Every row gives one point. The last column is the point's height on a tilted bowl or saddle (a function of degree 2), plus a little noise. Count its main directions that bend up, bend down and stay straight.
In the rows, 128 means zero.

Points (10 x 3):
[[119 105 150]
 [107  89 102]
 [148 130 166]
 [109  74  89]
 [104 177 168]
 [105 146 152]
 [ 82 205 151]
 [111 129 151]
 [128 101 162]
 [116 137 164]]
Directions: 0 up, 1 down, 1 straight

Points:
[[124 139 130 119]
 [124 196 108 143]
 [163 137  96 122]
 [205  91 130 185]
 [160 137 107 119]
 [138 132  98 126]
 [144  66 124 192]
 [115 137 165 120]
 [129 194 162 103]
 [112  77 143 192]
 [144 131  78 130]
 [140 109 125 135]
 [157 161 159 104]
 [ 82 130 108 165]
 [187 136 133 130]]
Directions: 2 up, 0 down, 1 straight

Points (23 x 5):
[[ 85 169 135 159 125]
 [ 75 182 121 120 139]
 [146 110 100 126 121]
 [102 128 137  94 121]
 [141 193 102 104 189]
 [ 63 147  63  47  84]
 [178 123 113 143 108]
 [110  91 139 125 120]
 [153 121 149 139 117]
 [ 87 151 138 114 137]
 [ 89 102 132 104 104]
 [ 89 204 151  99 201]
 [116 191  82  96 190]
 [142 124 135 121 121]
 [105  80 124 134 118]
 [ 91  60 156 132 141]
 [ 99 105 120  96  99]
 [120 149  96 102 141]
 [119 127 139 104 125]
 [171 122 141 131 103]
 [119  91 157  61  71]
 [138 104 135  95  99]
 [136 107 152 115 117]]
Directions: 2 up, 2 down, 0 straight

Points, 47 rows:
[[121 154 102  93 129 107 157]
 [131  92 120 165  99 148 148]
 [147  96 205  67  30  85 169]
 [ 97 157 162 154 150 112 151]
 [165  99 145 125 139  83 146]
 [138 114 166 188 123 148 152]
 [ 82 131 139 117 134 152 151]
 [137 116 123 117 118 123 137]
 [115  93 101  58  76 156 187]
 [163 131 163 176 112 164 161]
 [104 113 107  98  92 121 148]
 [123 150 136 133 127 145 131]
 [ 87 149 105 138 141  66 172]
 [117 123 119 111 130 137 136]
 [142 134 108 134  99 174 142]
 [ 94 137  67 153 119 102 111]
 [ 93 135  82 141 118 157 103]
 [ 80  90  65 141 182 134 161]
 [115 113 193  98  99 139 152]
 [ 92 133 142 158 142 188 149]
 [ 86 122 139 141 118 179 146]
 [ 76 187 131  72 147 125 205]
 [116 117 138 115  69 148 144]
 [164 191 131 100 135  78 214]
 [160 141 155 126 124  99 152]
 [117 164 105 145 112 152 104]
 [147 102 121  90 170 150 126]
 [145 127  66 176 107 226 157]
 [125 134 123 146  59 135 120]
 [135  82 146  92 110 159 154]
 [ 86 125  96 120  89 134 121]
 [143  94 160 177 135 114 157]
 [127 164 173 114 164 100 181]
 [ 97 138  95 104 105 102 142]
 [ 82  91  93 117  93 106 167]
 [166 152 125 168 195 113 172]
 [138 125 158 140  94 103 143]
 [136 154 137 212 112 122 113]
 [163 106 133 109 130 154 136]
 [107 163 113 104 124 145 138]
 [118 185 107  73  86 133 160]
 [171 137 132 127 122  97 157]
 [ 86 116 176 130  30 109 142]
 [128 141 102  77 127 137 155]
 [131  98  85 117 127 126 141]
 [ 88 147 113 117  81 130 110]
 [205 110 122 127  98 120 176]]
Directions: 4 up, 1 down, 1 straight

Points (66 x 9):
[[175 152 110 147 113 184 158 144 123]
 [116 122 199 126 162 108 131 132  92]
 [182 141 127 142 123 131 105 114 110]
 [116 193  81 120 125 109 116 102 101]
 [141 184 161  99  90 143 152 139  94]
 [126  67 133  84 154  78 105 155  81]
 [199  49 108 184 137 146 112  97  91]
 [170 154 127 138 112  75 147 155 101]
 [158 145 129 104 157 117  91 133 102]
 [ 88 130 102 143  82 105  91 177 100]
 [120  65 126  86 145 100  63 159  81]
 [156 136 147 104  86 175 147 115 107]
 [106 168 100 109 132  84  91 142 101]
 [123 179  91 141  88 128 148 134 117]
 [108 155 135 116 156 114 141 148 123]
 [208 159 150 123  73 134 147 100  87]
 [ 81  90 126 154 109 117 134  89 106]
 [129 166 150 108 100  96  99  84  83]
 [ 70 116 132 140 144 180 142 158 122]
 [144 136 127 108 148 135  78 119 105]
 [ 41 133 153 116 143 112 162  77  80]
 [164  91 110 142 141 126 114  80 104]
 [121 159  71 149  77 122 133 121 113]
 [165 120 154 119 106 117  92 162 106]
 [244 152 125 147 127 166 163 132  79]
 [119 120 143 113 115 167 110  92 109]
 [ 98 133 134 125 198 125 184 145 118]
 [140 135 100 127 145 141 107 143 129]
 [141 188 144 140 115 130 140 139 115]
 [113 131 113 125 112 111 102 138 120]
 [127 146  55  95 192 204 135 114 100]
 [141 118 126  87 114 103  77 121  94]
 [128  77  64  80 128  99 130 132  92]
 [133 110  53  90 176  80 162 131  78]
 [111 110 177 179 130 165 101 182 109]
 [175 161 168 105 107  37 124 154  58]
 [ 80 177 135 142  91 134 168 160 106]
 [177 126 117 100  91 138 132 103 109]
 [118 154 136 155 150 123  87 153 126]
 [108 117 176 118 129 130  91  94  93]
 [ 85  97 107 135 151 105 130 153 117]
 [168 166 141  85 126 117 104 172  91]
 [119 206 116 115 143  90 133  99  91]
 [142 115 135 159 147  85 145 129 110]
 [145 116 197 133 176 126 114 115  83]
 [153 117 115 120 112 123 132 160 125]
 [110 150 127  50 176 185  63  94  48]
 [ 94 159 191 141 161 156 147 108  94]
 [141 130 114  69 160 146  96 143  97]
 [157  70 145 102 163 156  69  72  61]
 [112 130 157 163 105 120  77  75  90]
 [160  92 123 142 113 196 105  80 105]
 [122 150 111 168 125 134 111 152 134]
 [195 125 134 150 144 136 114 141 110]
 [138 134 127 150 165  97 150  99 106]
 [ 82 117  93 106 147  97 174  87  97]
 [102  99 121 115 102 103 159 173 110]
 [140 138 152 110 107 106 130 117 109]
 [115 116  79 116 137 137 100  93 113]
 [ 62 129  91  93 120 155 130 146 114]
 [142  71  94 128 115 125 132 145 123]
 [ 77 161 173 135  97 137 111 157 100]
 [134 150  87 142  75 115 139 112 115]
 [149 209 116 139 168  92 113 148 106]
 [108 154  75 108 127 118 108 162 116]
 [164  41 132  71 108  86 130 120  82]]
Directions: 0 up, 7 down, 1 straight

Points:
[[149 135 138 121 114 106 105  89 135]
 [ 87  78  66 145 133 149 157 104 174]
 [162  61 128  55 110  99  98 125 168]
 [131 183 172 174  75 197 149 151 171]
 [104 135 150  99 100 155 130 175 161]
 [153  75 100 164 108 112 132  93 162]
 [140 154  98 130 168 138 104 120 139]
 [146 157  61 158 143 140 124 101 153]
 [126  80 115 165 143 105 109 153 165]
 [153  55  93  46  89 116 112  62 181]
 [ 80 104 145  94 131 166 126 104 152]
 [147 112 126 140 131 112 110 126 142]
 [124 142 147 119 113 148 159 160 147]
 [145 142 110 163 132 115 140 165 151]
 [ 99 137 151 143 109 113 132 102 143]
 [119 133 159 174 114 180 121  91 148]
 [102 134 117  99  94 132 125 148 153]
 [ 97 135 122 134 100 149  88 132 155]
 [ 74 100 120 174 115 111 147  81 163]
 [153  75 130 120 162 111  99 132 155]
 [ 99  57 151 139 141 139 174 108 162]
 [147 196 135  97 126 134 166  97 136]
 [165 133 134  98  80 129  69  86 152]
 [129 193 121 121 157 128 154 175 147]
 [140 118 146 109 153 117 138 102 133]
 [127 156 158 141  91 130  80 138 156]
 [133 110 164 129 121 137 122  88 137]
 [152 137 141 126 127  99  82 108 139]
 [121 102 154 162 162 158  75 162 165]
 [ 75  72 151  97  96 158 110 102 165]
 [142  45  81 148  95 115 177 137 184]
 [106 119 110 128 147 160 134  59 147]
 [135  90 117 166 129 154  90 139 158]
 [ 60  96  87 125 137 168 132 101 168]
 [ 81 117 142 126 110 157 116 175 168]
 [154 181 143 150 165 101  73 136 145]
 [156 117 166 148 145 140 172  83 139]
 [152  90  97 154 113  74  93 140 168]
 [122 122  98 143 198 134 109  96 149]
 [105 130  88  96 138 125 130 159 151]
 [155 149  83 118  95 146  76  74 157]
 [133 124 131 148 148 124 129 112 137]
 [151 164 144 126 118 156  73 146 149]
 [ 85 130 128 109  99 144 130 192 173]
 [142 164 106 124 133 118  88 159 147]
 [104  79 105 183 156  84  86  69 173]
 [186  19  66 112 113 160 147 130 199]
 [157 135 139 179 200  95 131 157 158]
 [ 99  82 121 129 138 118 115 196 179]
 [ 99 163 152  82 156 175 156  56 148]
 [131 104 134 120 120  89 150 170 156]
 [148 105  80 147 165  79 162 154 162]
 [108 114 135 155 122 116 144 140 149]
 [115  93 134  78 119 154 146 156 156]
 [116  92 131 151 126  83  98 138 158]
 [172 129  59 113 135 153 110  98 158]
 [147  50 122 161 129  73 150 157 181]
 [115 169 112  95  54  90 118 104 162]
 [109 121 121 128  97  93 125 114 146]
 [ 73 139 160 141 182 115 138 117 148]
 [195 122  73 138 131 123  64 147 172]
 [123 139 111  63 159  77  89  65 137]
 [142 108 121 154 166 118  92  78 148]
 [136 124  59 116  35 153 116 156 186]
 [102 189 160 124 132 126 149 143 147]
 [153 114 138 137 154  82 130 119 139]
 [ 83 147  63 109 141 171 120  99 158]
 [138 147 103  71 104 161 126 136 148]
 [ 93  96 147 122 153 142 119 101 147]
 [133 136  46  96 132 147 186 151 166]
 [ 66 113 155 106 135 130 115  78 151]
 [ 83 128  73 124 114 162  70 155 175]
 [141 106 155 166 190  95  89 148 162]
 [137 146 135 155 104 125 134 117 140]
 [105  79 133 118  81 119 151 129 159]
 [214 128 124 135 122 164 144  99 147]]
Directions: 7 up, 0 down, 1 straight

Points:
[[ 85 117 129 148 143  77 110 142 108]
 [131 191  91 121 106 158 132 135 116]
 [152 141 170 171 173  71 113 116  88]
 [111 164 159 172 113 115 124 127 106]
 [137  89 146 127 143  87 154 152 129]
 [140 172 144 191  85  54 160 115  94]
 [129  87 124 104 112  68 150 106 110]
 [117  99 147  71 127 112 143 140 123]
 [122 138 118 154 117  84  67  63 114]
 [167 171 119 103 116 128 144 154 123]
 [119  74 177 170 133 121 136  71  56]
 [147 121 129 144 156 194 187 102  75]
 [135 159  90 149  94 171  96 166 104]
 [129 160 118 160  89 127 137 182 123]
 [105 134 170 138 121 144 111 156 115]
 [105 161 162 122 159 119 108 121  93]
 [100 106 105 124 189  93  91 164  88]
 [111 142  93 192 123  83 101 150 130]
 [154 133 121  90 148 162  79 136  78]
 [144  89 198 183 125 130  97 116  74]
 [122 111 117 136  95 136 203 127  95]
 [ 75 201 111 154 162 129 201 119 100]
 [ 98 170 121  79  94 142  80 124 112]
 [ 83 129 111 152 124 161 114 159  96]
 [110 148 157 120 185 114 172 134 126]
 [113 151  92 106 155 186 156 147  93]
 [151 113 150 118  84 174  53 180  86]
 [119 116 157 148 159 105  96 119  89]
 [134 103 108 145 169 151 124  99  73]
 [181 147 143  85 154 153 128 108  93]
 [175  77 149 167 114 133 151 140 101]
 [109 173 145 159  80 126 131 141 106]
 [ 88 211 171 163 146 105 150 138  81]
 [104  57 116 178 129 136 118 114  41]
 [169 118 195 142  98 157 100 140 118]
 [104 145  86 190 196  92  97 186 150]
 [119 138 138 112 118 164 155 136 120]
 [128 161 112  96  63 117 144 162 114]
 [ 60 125 174 115 169 166 196 143  95]
 [120 134 159  90  84 119 132 158 131]
 [136  96 196 170 147 103 134 120  98]
 [152  59 169  84 127 133 145 182 137]
 [123 136 115 159 111 168 165 147 114]
 [166 135  87 142 114 132 122 132 129]
 [114 116 130 152 176 154 150 135 109]
 [155 151 152 123  94 135  88 115 124]
 [175 151  48 191 100  88  92  80 157]
 [ 99  86 151  80  96 124 151 176 127]
 [164 157  90 153 129 108 156 106 142]
 [134 105 144 121 147 149 127 163 127]
 [123 103 146 116 110 197 126 170 113]
 [ 66 112 132 157 163 114 147 107  76]
 [138 127 178 129 147 106 123 144 124]
 [ 77 192 144 137 151 163 128 120  65]
 [ 74 155 114 119  90 134 110 164 104]
 [122  96  96 128 151 136 123 120  94]
 [102  90 185  86 120 103 117 110 121]
 [126 133 187 141 101 113 113  94 116]
 [134 103  75  85 142 100 113 123 106]
 [103 146 123 110 121 110  95 108 121]]
Directions: 2 up, 6 down, 0 straight
